Each row of a before or after table is a point. One or more steps were done to the points. Then noise was added and the rows were shuffled. The steps act on columns, c1 being the first. Name the steps. A step turns or swaps two columns, mirrors them in a line or flattens them onto one, adds a multiple of one to another, or multiplies or shifts one. Angles are multiples of 10 degrees, from the lower column toward the higher: turns from -170 to 170, lines from 10 to 170 but not 90. Use the fewest steps. Two steps may share a column if one is a turn and the other turns, adds or multiplies; they go together, in the order done. Otherwise the lowest column goes first.

Before (8 x 2):
7	36
-34	17
-11	-48
-32	-10
46	39
-1	-15
-59	-1
33	-30
After (8 x 2):
-21	-29
14	59
46	-2
-13	32
-46	-40
-41	-8
8	-11
18	-46
Steps: turn c1 and c2 by 40 degrees

Before (10 x 4):
11	22	63	-39
61	20	-32	52
-18	2	49	-17
31	19	-45	-65
-46	-25	-24	4
5	9	3	31
-17	18	-17	32
-5	-8	35	7
-12	-41	-17	-36
31	-34	16	-31
After (10 x 4):
0	-40	-7	-80
14	10	54	9
-30	32	7	-43
-5	8	25	24
-46	-9	32	-17
30	5	-29	19
-1	56	-21	-7
-15	-62	-55	30
10	-21	72	-6
9	-7	-12	29
Steps: turn c1 and c2 by -120 degrees; turn c3 and c4 by 30 degrees

Before (13 x 8):
-14	-7	-4	41	-16	30	12	68
-70	2	12	-23	49	49	38	48
-9	-21	32	32	12	-4	41	1
9	26	35	40	44	49	-32	25
3	45	27	-45	-9	46	22	31
-14	-29	-30	46	-12	52	49	36
21	-2	12	19	6	45	-3	-39
-62	-14	-2	-8	39	13	-8	46
30	50	-5	-24	-31	-14	50	-32
17	-9	12	-22	-11	-17	-17	-30
4	-39	13	-6	-37	-19	-2	-21
-59	-8	31	45	-37	-5	-36	26
-50	50	27	19	36	19	7	33
After (13 x 8):
-7	-38	20	-38	-22	-37	31	48
29	40	-1	-14	11	-18	38	3
-7	-10	17	-25	3	16	28	-18
-56	37	-29	48	41	-28	-45	39
-4	-11	-11	54	51	-55	-37	8
-40	19	-29	51	25	13	-44	-8
29	59	-10	35	-30	0	-36	47
31	26	8	33	-15	-9	-68	18
10	-3	52	75	1	9	-26	-36
40	36	-6	10	53	-45	-25	-29
-35	17	23	-22	12	-64	-29	20
20	3	10	19	32	16	-5	43
-9	-1	34	-4	-12	40	28	-5
Steps: turn c1 and c4 by -60 degrees; turn c2 and c6 by -120 degrees; turn c3 and c5 by 50 degrees; turn c7 and c8 by 90 degrees

Before (12 x 11):
-57	38	-43	5	-2	-42	-30	39	39	-11	30
-36	-8	13	36	-49	-34	1	32	15	-4	-13
15	-13	14	32	28	31	6	-45	-29	20	2
1	-1	21	-45	51	18	44	-11	-28	3	-12
-46	23	-24	-40	-5	1	-32	-14	5	-10	-20
31	2	8	-21	18	-9	20	-41	7	34	-13
-30	-57	34	24	-45	-19	-22	-5	10	18	51
45	9	-8	-30	6	19	22	-21	-35	-12	5
-41	-10	-34	-10	10	-49	-44	24	38	-48	-12
-35	10	56	35	-42	-32	-34	32	57	-33	23
-4	20	-18	-20	22	-20	-53	27	-19	20	-9
-32	0	-37	-21	-1	9	-35	47	54	-10	-10
After (12 x 11):
23	-13	20	32	28	27	9	-91	18	26	-23
-45	11	56	35	-44	-30	-35	66	-51	-36	28
-30	-51	35	28	-46	-22	-24	-15	-49	17	-25
7	-1	20	-42	49	19	49	-22	33	0	-19
46	5	-7	-30	5	15	20	-41	24	-11	-32
-49	-6	12	30	-50	-34	-2	60	4	-8	23
-6	20	-19	-22	19	-21	-54	54	15	17	-4
26	0	14	-19	18	-4	10	-76	8	31	15
-23	-2	-36	-20	-1	7	-39	89	-25	-6	46
-67	41	-36	0	4	-47	-30	75	-50	-5	6
-57	-8	-35	-15	9	-46	-44	47	-19	-47	38
-43	17	-22	-40	-10	-1	-29	-28	14	-10	18
Steps: add 0.3 times c6 to c1; multiply c8 by 2; turn c9 and c11 by 130 degrees

Before (14 x 14):
23	29	-38	19	0	-13	-41	-53	-31	24	31	21	7	28
5	35	-7	1	19	2	-1	28	25	-52	3	-48	-11	-3
-14	-17	-19	-31	-24	26	-52	-4	-15	32	53	-9	19	66
-14	16	-23	-9	-48	32	-1	38	-17	-14	26	-23	-5	-17
-12	2	-40	-25	13	20	-23	28	4	-18	28	-2	19	-25
-32	-2	1	7	-3	-15	7	49	18	5	42	-24	13	-36
-13	17	-6	-7	-2	13	-27	38	12	13	-14	-43	-7	-31
-19	11	-2	-48	-1	-20	4	43	-14	-18	-16	-23	-15	11
-1	-23	-3	-3	-4	1	8	51	-11	-12	-20	-35	27	3
14	15	22	-16	11	27	16	28	0	-8	-9	-1	-17	0
-7	8	-40	-33	4	12	17	0	-20	46	22	-23	30	44
38	20	-12	-2	-13	-2	-29	-83	-5	-8	41	-11	0	-43
23	26	-31	-2	-37	1	-18	-70	26	7	12	26	11	1
-35	31	14	-19	-2	15	3	32	-13	-13	-5	-22	39	-3
After (14 x 14):
54	30	-36	51	2	-13	-41	-20	-77	22	7	30	7	22
-89	31	11	-42	-1	16	2	4	-32	-9	-13	-24	42	1
-73	-2	2	-35	-6	-19	7	38	42	3	82	-41	17	-26
35	18	18	-28	9	29	16	7	-2	-9	-7	1	-19	-2
-19	13	-41	-23	1	13	16	-25	-51	46	-53	-4	31	54
-38	12	-8	-30	3	12	-29	19	30	10	10	-53	-7	-14
-33	-15	-15	-14	-26	25	-51	-28	-37	30	-49	10	17	65
1	-23	-6	-40	3	-1	8	32	-30	-9	-39	-34	29	13
97	18	-7	62	-13	-4	-24	-51	-13	-6	93	-29	-4	-38
60	21	-31	55	-39	-4	-16	-48	66	7	23	25	17	-8
15	34	-8	-26	20	-1	0	18	61	-53	-19	-49	-10	14
-32	2	-39	-36	20	20	-22	-1	6	-19	64	-8	19	-23
-47	13	-1	-64	0	-24	7	-10	-33	-20	-45	-20	-13	18
-37	15	-26	-36	-43	31	-2	18	-49	-12	36	-30	-10	-8
Steps: multiply c1 by 2.5; turn c4 and c8 by 50 degrees; multiply c9 by 2.5; turn c12 and c14 by -20 degrees; add -1.5 times c14 to c11

Before (12 x 20):
-8	11	28	38	19	33	40	-55	43	43	-12	-30	-10	22	17	-26	45	-4	7	8
23	-45	-5	-1	20	-53	-26	36	-21	-50	47	14	-10	-24	4	29	0	13	-34	2
-12	-39	-2	-50	12	-59	10	33	-7	-35	6	-2	19	-32	-4	35	25	-3	-33	7
-10	-7	20	6	0	8	-7	6	-4	5	-21	-14	-12	9	-36	13	7	-8	-29	-21
-21	-12	7	9	19	-25	12	5	22	26	-2	6	-7	16	-55	-17	17	-6	25	13
-16	16	-2	-4	50	-2	-15	-16	12	-1	-35	-24	-50	33	-19	-21	20	-33	5	24
49	-20	-36	-1	-8	32	35	-14	28	24	-44	14	52	10	18	-15	-8	4	36	-26
21	-18	-6	-53	-8	-17	-16	-29	11	-21	37	43	38	-28	18	13	-18	20	-36	-10
36	14	-30	4	-30	19	21	-17	31	46	-30	42	26	-2	30	28	4	11	9	17
-4	16	45	11	17	18	-24	8	38	19	-36	-23	-19	14	-16	-32	55	-8	36	7
-22	16	21	8	7	44	22	11	43	55	-5	-18	-11	53	23	-48	24	-14	0	14
18	-63	4	-20	6	-12	-5	9	1	-19	8	34	15	-35	-12	3	12	-18	-49	33
After (12 x 20):
-16	-6	22	6	-2	-24	-6	10	-4	14	-20	0	-19	-5	-37	7	10	-9	-20	-29
1	-43	-18	-1	20	17	-27	35	-19	-38	48	-37	0	-17	3	1	27	15	-62	4
95	-22	-23	1	-7	-1	35	-14	27	0	-42	27	54	29	17	-8	-15	7	49	-25
-11	-12	16	7	18	31	12	4	23	8	-1	26	-9	10	-56	17	-15	-6	2	4
18	15	53	7	7	-34	22	11	44	45	-2	39	-22	26	24	26	-46	-13	26	5
25	16	22	-6	49	4	-14	-17	12	20	-33	-13	-73	25	-19	19	-23	-35	3	30
-8	11	35	37	18	-20	37	-55	45	48	-12	22	-14	0	16	45	-26	-6	26	-29
-46	-36	-24	-47	13	21	9	33	-6	-18	7	-30	17	-24	-5	25	35	-2	-61	59
-29	-65	-18	-19	5	-21	-7	8	3	-38	8	1	3	-27	-11	10	3	-19	-45	52
63	16	-26	6	-33	-7	21	-16	32	-14	-31	62	35	17	28	7	28	12	21	12
-5	-15	-23	-53	-9	-11	-19	-28	10	-49	35	3	51	-18	17	-17	11	19	-41	45
-30	16	43	11	19	10	-26	10	40	28	-37	7	-28	-18	-16	56	-31	-11	40	-6
Steps: turn c3 and c14 by -40 degrees; add 1.5 times c14 to c1; add -1 times c4 to c20; mirror c6 and c19 in the line at 70 degrees; turn c10 and c12 by 60 degrees; add 0.7 times c18 to c13; swap c16 and c17

Before (13 x 24):
-24	-14	15	8	0	9	-27	-20	-18	11	19	3	-16	-25	3	-21	-8	15	11	8	-16	-2	17	2
-17	9	-23	8	-23	4	2	8	1	-11	2	17	-16	-3	-8	-11	-5	-1	11	-36	30	-24	-22	18
10	-15	35	14	8	3	-38	26	-16	9	25	-7	10	4	4	-12	18	-14	4	-16	20	18	3	-1
29	-17	11	-10	-2	19	-15	12	20	-15	6	-17	-4	17	2	11	14	-9	-6	-16	-14	-1	42	-8
-2	-8	4	1	-19	7	-16	-1	12	-16	7	14	4	11	-19	3	26	-1	23	-19	5	-26	11	-19
0	-1	1	8	-7	3	-1	-14	-26	19	15	11	-10	-18	-25	-6	-10	16	18	-21	10	-1	-10	-7
10	6	18	-8	-14	11	-23	12	21	-14	15	0	-17	17	-16	2	-12	-1	11	-19	3	-28	-6	-13
-18	-3	-3	-6	3	-7	-15	-12	-10	37	4	30	-14	-12	-8	-15	-15	14	15	-3	12	-18	18	-1
-3	26	-10	-4	-15	12	-23	-8	18	-12	7	7	-7	6	-17	34	10	-5	13	-14	14	-20	4	-3
-36	9	-13	6	-7	2	-6	-11	-5	1	8	23	-18	-9	-8	-1	-30	-6	27	-41	15	-12	-6	-18
18	-19	13	0	-9	25	-27	14	2	-3	19	-26	9	26	-17	-2	19	-25	-9	25	-1	1	38	-22
8	-15	29	0	15	20	-26	11	1	-11	-2	-21	22	25	-12	1	18	0	-24	5	-6	-3	25	-17
-1	-29	21	34	15	-20	-20	-22	-18	10	22	7	-10	7	2	-15	-36	8	13	3	-14	3	25	14
After (13 x 24):
19	-13	17	8	2	18	-67	-21	-18	12	16	3	2	-6	8	-20	20	-18	11	8	-15	0	11	-17
-1	-8	4	3	-18	10	-37	-1	13	-16	7	15	-20	-10	-18	3	-27	-3	25	-19	8	-29	8	4
-14	-16	29	0	13	17	-67	11	2	-9	-2	-22	-16	7	-13	3	-28	2	-23	6	-4	-4	15	22
-9	-14	34	17	17	-1	-94	27	-14	8	24	-7	0	-14	3	-12	-15	11	5	-15	19	19	0	11
1	0	1	8	-3	3	-3	-13	-25	19	16	12	-6	-2	-25	-2	20	-18	13	-23	11	-3	-8	-9
-3	27	-9	-8	-11	14	-56	-10	20	-12	7	6	-2	-5	-16	35	-13	-2	12	-16	14	-19	4	-7
17	-3	-4	-6	6	-2	-36	-11	-8	39	2	31	0	7	-9	-15	18	-14	13	-4	10	-15	11	-17
31	12	-10	4	5	13	-14	-8	-7	-2	8	23	-18	10	-9	-2	28	9	27	-41	14	-11	-1	-18
-24	-18	14	0	-21	18	-67	16	-3	-1	21	-27	-20	1	-15	-4	-32	27	-11	25	-1	1	25	10
-12	5	17	-6	-10	6	-55	12	21	-18	13	2	-12	17	-16	3	-2	8	11	-19	4	-28	-4	-16
9	-27	21	36	14	-18	-51	-21	-19	10	22	7	13	29	1	-17	20	5	16	7	-14	1	18	-10
15	10	-21	9	-10	10	6	10	4	-10	5	20	18	-1	-8	-10	5	2	15	-37	29	-22	-15	-14
-35	-15	11	-12	1	9	-37	15	20	-15	6	-18	-8	3	4	12	-24	8	-6	-17	-16	0	28	-2
Steps: mirror c1 and c6 in the line at 100 degrees; add -0.3 times c20 to c5; multiply c7 by 2.5; swap c13 and c24; turn c14 and c17 by -140 degrees; turn c14 and c18 by -160 degrees; multiply c23 by 0.7

Before (12 x 48):
7	19	5	-36	31	-52	-7	-31	-43	-95	-59	-21	48	3	12	-5	-35	-42	-13	-33	-41	20	4	-39	22	0	58	9	0	-40	0	30	-7	-7	-13	-29	-54	-12	-23	42	45	-31	-39	12	-14	25	-45	-16
1	0	-23	12	-20	-42	20	-56	-17	-61	-39	-2	37	11	29	-29	-33	-52	-28	-18	-58	18	1	-10	23	-6	18	-20	26	-32	-33	24	-30	-26	12	-15	-32	35	-30	-14	33	-45	-6	24	-24	8	-28	-3
30	3	-22	2	13	-35	10	-23	-15	-38	12	-27	5	-11	-2	-30	-19	-12	-23	-26	-45	-36	-7	-21	2	-35	-37	25	-27	-53	1	3	-25	-8	-33	-11	-20	20	-32	-30	-17	-13	26	46	-27	22	43	-33
37	-71	-24	25	73	5	-76	30	29	-36	-12	52	17	-41	-11	10	-35	7	-1	63	1	0	-27	-4	50	-27	-33	-45	-28	7	55	-24	16	25	29	68	-30	35	50	30	21	17	-31	-53	24	-29	44	12
-5	29	-21	-10	26	16	-11	13	-35	-13	46	10	-15	-34	-8	-33	-7	-28	-20	-6	-50	-35	-14	24	-28	-24	0	7	-18	-31	25	-13	-21	-14	-30	14	25	37	-18	-34	-6	34	15	21	-4	0	-22	-34
6	-57	-10	29	47	7	-23	7	9	5	6	6	-4	-55	-4	9	-45	56	-46	35	-13	-20	-48	16	-16	-6	-20	-50	-38	30	54	-51	10	7	-27	54	-21	70	54	19	45	45	-1	-42	16	-42	21	-21
-6	1	-36	-33	11	-13	-19	-23	-14	-4	29	-2	-24	-26	8	-11	-29	-16	-22	24	-15	15	7	-18	-34	-12	-30	6	-8	-23	20	9	-22	-11	-32	-45	19	16	-17	-24	-34	9	9	9	-24	15	10	-50
40	-6	32	1	35	21	-42	16	-28	-1	20	-51	-41	-12	36	23	-28	-3	4	38	7	27	19	-65	3	24	17	-36	17	-14	9	-51	15	51	66	32	4	-54	24	22	20	44	-17	-2	23	-20	-11	26
46	-28	25	18	64	17	-52	22	-57	-11	4	-27	-51	-1	30	23	-45	17	39	-34	-8	63	40	-83	21	27	25	-52	21	8	2	-18	40	44	30	51	33	-27	21	36	11	33	-53	-28	12	-7	-16	36
16	-20	-24	6	25	-9	-4	33	-2	21	8	29	-8	-22	1	-6	-15	34	-24	31	-16	-17	-28	-10	-63	-22	-19	1	-15	-47	17	-8	-19	-49	-22	19	17	22	5	0	-2	35	27	19	-10	21	-5	-17
2	-29	-7	7	13	14	-25	-42	24	-26	19	19	-26	-15	-8	-14	-21	-4	-61	-2	3	-40	-28	-4	-15	0	-20	8	17	-5	11	0	-4	-35	-1	26	45	-1	-13	-17	-16	50	39	40	-10	0	47	-37
0	-2	-11	-12	-18	-35	30	-40	-45	-52	-10	-34	48	21	10	-41	-14	-39	-2	-40	18	6	-2	-9	48	4	42	-15	5	-31	-25	77	-9	-23	6	-19	-66	16	-19	7	39	-15	-19	25	-22	18	-36	-17
After (12 x 48):
9	19	4	-93	29	-54	-11	-33	-43	-95	64	-20	49	4	6	-4	-34	-42	-12	-35	-41	19	-5	-36	21	1	58	-22	0	-39	3	30	-6	-9	-12	-29	-54	-11	-24	42	47	-1	-43	13	-13	25	-45	-25
30	4	-16	-57	17	-33	12	-25	-16	-37	-5	-26	5	-19	-3	-29	-19	-11	-23	-29	-42	-32	-1	-22	-1	-35	-36	27	-26	-52	1	0	-24	-8	-30	-10	-16	20	-34	-31	-15	14	23	48	-27	21	46	-45
1	-2	19	-72	-19	-36	28	-39	-45	-53	18	-33	49	-14	10	-40	-16	-40	-3	-44	24	5	-1	-11	46	4	40	-23	4	-34	-28	78	-9	-22	4	-19	-67	17	-18	10	39	7	-19	23	-22	19	-41	-26
-8	0	-32	-95	10	-13	-19	-24	-12	-1	-29	-3	-21	-32	8	-12	-29	-18	-18	23	-18	15	-8	-17	-33	-11	-32	23	-6	-24	23	8	-21	-9	-35	-44	19	13	-17	-25	-36	8	8	10	-23	16	11	-58
5	-55	-57	-33	46	9	-27	5	9	3	-26	6	-1	-1	-7	7	-51	53	-45	36	-11	-18	-9	14	-18	-5	-21	-38	-35	32	55	-51	6	9	-28	53	-19	67	52	17	45	-36	-2	-41	16	-42	21	-31
2	1	11	-48	-17	-41	20	-57	-19	-62	58	-2	36	-22	32	-27	-34	-53	-29	-18	-56	20	-7	-8	24	-4	19	-49	30	-30	-32	22	-30	-26	13	-14	-31	37	-27	-13	33	20	-6	21	-26	13	-30	-13
45	-26	4	-39	66	15	-53	21	-55	-14	-18	-29	-47	26	29	20	-38	16	39	-34	-9	61	-7	-81	23	29	23	-43	21	11	3	-21	40	42	31	51	32	-25	20	35	8	-31	-55	-27	12	-7	-16	24
-8	30	-36	-70	27	16	-10	12	-39	-15	-58	7	-14	-14	-8	-34	-8	-27	-19	-6	-49	-35	-5	23	-26	-22	0	34	-19	-31	25	-13	-22	-15	-29	16	26	39	-20	-32	-6	-4	17	18	-5	-5	-22	-47
39	-67	-42	-37	72	2	-77	31	27	-38	3	53	19	-16	-12	12	-42	7	-3	62	1	1	-5	-5	50	-26	-32	-44	-30	8	54	-24	18	27	29	70	-29	36	48	32	23	-23	-32	-52	26	-29	44	0
39	-6	-6	-56	37	26	-40	16	-23	-3	-42	-53	-40	33	34	23	-24	-5	7	43	4	28	-4	-63	1	26	17	-22	18	-10	8	-50	15	50	65	35	2	-54	24	23	21	-27	-16	-2	24	-20	-10	14
0	-27	-16	-50	17	16	-22	-40	22	-24	-41	16	-27	-7	-8	-15	-25	-3	-62	-1	4	-38	-4	-4	-16	0	-19	29	20	-3	7	-2	-5	-35	-4	25	44	0	-12	-14	-19	-36	39	39	-8	-2	50	-47
14	-20	-30	-53	25	-6	-2	33	-5	20	-28	31	-9	-18	3	-7	-19	34	-26	30	-17	-16	-1	-10	-65	-22	-20	13	-16	-50	17	-10	-16	-53	-21	20	13	22	5	-1	-3	-28	28	18	-8	22	-4	-29
Steps: mirror c3 and c14 in the line at 40 degrees; shift c4 by -60; turn c11 and c42 by 150 degrees; add -0.5 times c11 to c28; flatten c17 and c23 onto the line at 10 degrees; shift c48 by -10

Before (12 x 64):
1	-5	-7	-2	34	18	16	26	-5	-16	2	25	-4	-25	5	6	0	10	-8	-3	-4	-49	8	11	4	10	-4	5	2	5	-6	16	-2	-2	7	-8	-9	-3	18	-18	5	6	-6	-28	-15	-4	5	-10	4	6	30	-2	-11	11	1	-1	17	-9	13	31	-7	1	16	9
7	6	-6	-6	-14	-14	5	25	35	0	-9	10	-7	-28	-4	3	18	-17	-5	15	6	4	-9	7	42	-21	10	15	0	3	9	19	-5	1	3	5	28	3	12	-13	-14	-9	-6	10	-17	-10	-7	-10	13	5	0	-1	-3	-8	3	6	-27	8	-50	11	39	-19	3	-10
5	3	9	-5	95	-9	5	18	21	-10	-7	17	-11	59	-7	-6	7	12	10	7	-24	-14	3	11	-14	-14	2	13	-6	-5	8	-8	32	-6	8	-20	-12	-10	-8	-5	-15	-15	-10	11	-21	-10	-8	2	1	-6	-7	5	-12	-18	-2	18	-32	0	8	-3	-9	-19	8	2
4	12	2	7	-14	-5	8	10	-7	-13	2	11	-13	-2	33	6	25	-3	-10	15	11	5	10	11	-19	-7	16	-11	-10	-4	3	6	-10	5	2	-12	-11	-10	-3	1	18	10	-16	-6	-16	37	5	-4	33	-7	-6	-17	-9	18	2	-17	-6	1	10	-1	-1	-19	0	9
-17	7	-1	22	-7	-9	-2	17	-2	-18	8	17	-20	-26	2	11	4	-6	4	14	10	14	3	-4	-13	25	8	2	6	-14	-9	-11	13	10	6	16	-12	8	5	4	-12	-7	3	5	-20	22	6	-8	-1	7	-6	-28	2	11	55	-21	14	1	-20	10	-12	-12	7	-2
8	11	-7	12	-14	8	7	19	18	-20	11	18	-10	-14	5	-3	25	1	-1	-4	13	1	0	-21	-21	-2	-3	-5	-14	9	9	-21	32	-4	7	-24	-7	-3	14	-20	19	7	-6	7	-24	-11	-7	3	-2	1	-7	-1	5	7	17	-19	12	30	-13	-10	16	59	14	9
6	-8	13	-4	4	8	-8	24	2	-20	-5	7	-9	-25	27	20	22	-5	-4	-22	7	16	-25	-8	1	-22	2	-6	-10	4	-4	17	-14	0	7	-22	26	0	7	1	-10	-49	5	-14	-22	-11	4	7	17	5	-3	8	-11	21	-4	-24	19	-6	11	-7	-9	-22	16	0
7	2	-3	2	0	3	-7	12	16	-19	8	13	-5	7	-3	0	14	28	7	-60	3	-2	9	9	-1	-16	-4	13	-11	-13	-4	10	11	10	8	-16	-2	2	-10	2	15	1	-10	-25	6	-3	-35	1	27	8	14	6	11	-28	-2	24	13	-2	9	-9	-12	-14	5	3
7	7	13	12	0	-12	19	13	-4	-21	-2	11	-1	-21	-6	-7	17	-16	7	18	7	6	5	-3	-21	16	7	15	6	-4	9	12	-13	-10	-52	-3	-10	28	0	6	-14	11	-1	-1	-12	-7	5	5	4	1	8	4	-6	11	4	-10	17	-10	9	3	-14	2	-8	-13
10	4	0	-8	-6	-17	-16	-95	21	31	-8	7	-3	-10	-5	-8	-3	2	1	10	18	5	-15	10	-22	54	34	11	0	-5	1	5	-5	11	-39	-17	-1	8	17	5	11	0	2	2	1	-10	-3	4	10	4	-1	7	-8	-13	9	0	6	-8	4	-7	-4	-9	3	-11
-14	0	15	-1	1	17	2	12	-8	42	1	8	-12	-22	8	-6	-1	-17	-21	21	-5	16	-5	-25	-21	22	6	-4	-8	-9	6	12	9	11	7	-20	0	-9	17	-14	11	-1	-30	1	-24	4	4	-3	-2	8	-5	-29	-3	17	-4	3	6	3	10	-6	0	-10	-9	-13
10	7	1	7	-12	-11	19	-2	0	5	46	8	-1	-7	-5	1	15	2	0	15	11	12	3	-12	-19	-3	-7	9	-25	10	-4	6	-15	-26	-6	22	-12	-4	2	-3	-6	11	-11	2	6	16	-8	9	28	-19	12	0	-11	7	-4	-24	14	1	-2	2	-12	10	-7	4
After (12 x 64):
6	-9	13	-5	-12	7	-8	24	2	-19	-20	8	-9	-25	27	-6	23	-4	-3	-23	-7	16	-25	-8	0	-22	1	-6	-11	3	-4	16	-14	-1	6	-21	25	1	6	2	-10	-49	4	-13	30	-11	3	6	7	4	-3	8	-12	21	-4	-23	-16	-5	0	3	-9	-22	16	-1
6	2	10	-6	-40	-9	4	18	21	-10	6	17	-11	59	-6	-6	7	13	10	6	24	-13	3	11	-13	-13	4	13	-5	-5	9	-8	31	-7	9	-20	-13	-10	-8	-3	-14	-15	-10	11	2	-10	-9	2	31	-6	-7	5	-12	-17	-2	17	23	0	87	2	-9	-20	8	2
7	7	-6	-6	52	-14	6	25	35	0	-3	9	-7	-29	-4	-8	17	-18	-4	15	-7	3	-10	8	42	-22	15	15	8	3	9	19	-5	0	4	5	28	2	12	-6	-14	-9	-6	9	1	-11	-7	-10	32	6	1	0	-3	-9	3	6	10	9	4	7	39	-19	3	-10
-14	-1	15	-1	-9	18	2	13	-8	43	6	6	-12	-22	8	2	-1	-17	-21	22	5	16	-5	-26	-22	23	11	-4	-10	-9	5	12	8	11	8	-19	0	-9	16	-9	11	0	-30	0	23	4	5	-2	3	9	-6	-30	-2	17	-5	3	5	2	-2	2	1	-10	-9	-13
-18	6	-1	22	21	-8	-2	16	-3	-19	-11	17	-21	-27	2	7	5	-5	5	15	-11	13	2	-4	-13	25	5	2	11	-13	-9	-10	12	10	7	16	-12	8	5	8	-12	-8	3	4	24	22	6	-9	-1	7	-7	-27	1	11	55	-21	-1	1	1	0	-12	-11	6	-1
11	7	2	7	7	-12	19	-2	1	5	-1	9	-2	-7	-5	46	15	2	1	15	-12	12	2	-13	-19	-3	-4	10	-15	10	-4	6	-15	-27	-6	22	-10	-4	2	-6	-6	12	-11	2	1	16	-8	8	7	-18	11	0	-11	7	-3	-24	-32	0	-11	20	-13	11	-7	3
7	1	-4	2	-8	3	-7	13	16	-19	-1	14	-5	7	-2	8	14	28	8	-60	-3	-2	9	9	-1	-15	-5	12	-14	-13	-4	10	11	11	8	-16	-1	2	-10	-1	16	1	-11	-25	1	-2	-36	1	7	7	13	6	11	-28	-2	24	-28	-2	-2	2	-12	-14	5	3
9	3	0	-9	-1	-17	-15	-96	20	31	8	7	-4	-8	-4	-9	-2	2	1	11	-18	6	-15	11	-21	54	27	11	-5	-6	1	6	-4	12	-39	-17	-2	8	16	22	11	1	2	2	2	-10	-3	4	3	4	-1	7	-9	-13	9	0	-11	-8	-7	-5	-4	-8	4	-10
2	-4	-8	-2	-23	17	17	27	-6	-16	-5	25	-5	-25	5	2	0	11	-7	-2	4	-50	9	10	4	10	6	4	25	5	-7	16	-2	-3	7	-8	-8	-2	17	-17	5	6	-6	-27	22	-4	5	-9	-2	5	30	-1	-10	11	0	-1	-7	-8	28	19	-7	0	16	9
7	8	14	12	-9	-12	19	12	-3	-21	6	11	-1	-20	-7	-2	16	-16	6	18	-7	7	5	-3	-21	16	4	15	6	-4	9	13	-13	-9	-51	-4	-9	28	-1	9	-13	12	-1	-1	20	-8	5	5	-5	1	9	4	-7	12	3	-9	-7	-11	-3	-2	-13	3	-8	-12
8	12	-8	12	17	8	7	20	18	-20	3	17	-11	-14	6	12	25	1	-1	-3	-14	2	-1	-20	-21	-3	7	-5	-17	9	9	-23	33	-4	8	-24	-8	-3	14	-19	19	6	-6	7	26	-11	-8	3	0	2	-7	-1	5	7	18	-18	2	31	-8	4	17	58	14	8
4	11	1	7	-5	-4	8	10	-6	-14	-5	11	-12	-1	34	2	25	-4	-10	17	-12	5	9	11	-20	-7	13	-10	-7	-3	2	8	-10	5	2	-12	-12	-9	-2	9	18	10	-16	-6	11	37	5	-4	32	-7	-6	-17	-9	18	2	-17	-16	1	-17	7	0	-20	1	9
Steps: turn c5 and c59 by 110 degrees; turn c11 and c16 by 90 degrees; multiply c21 by -1; turn c27 and c40 by 30 degrees; turn c29 and c60 by -50 degrees; turn c45 and c57 by -150 degrees; turn c49 and c57 by -50 degrees
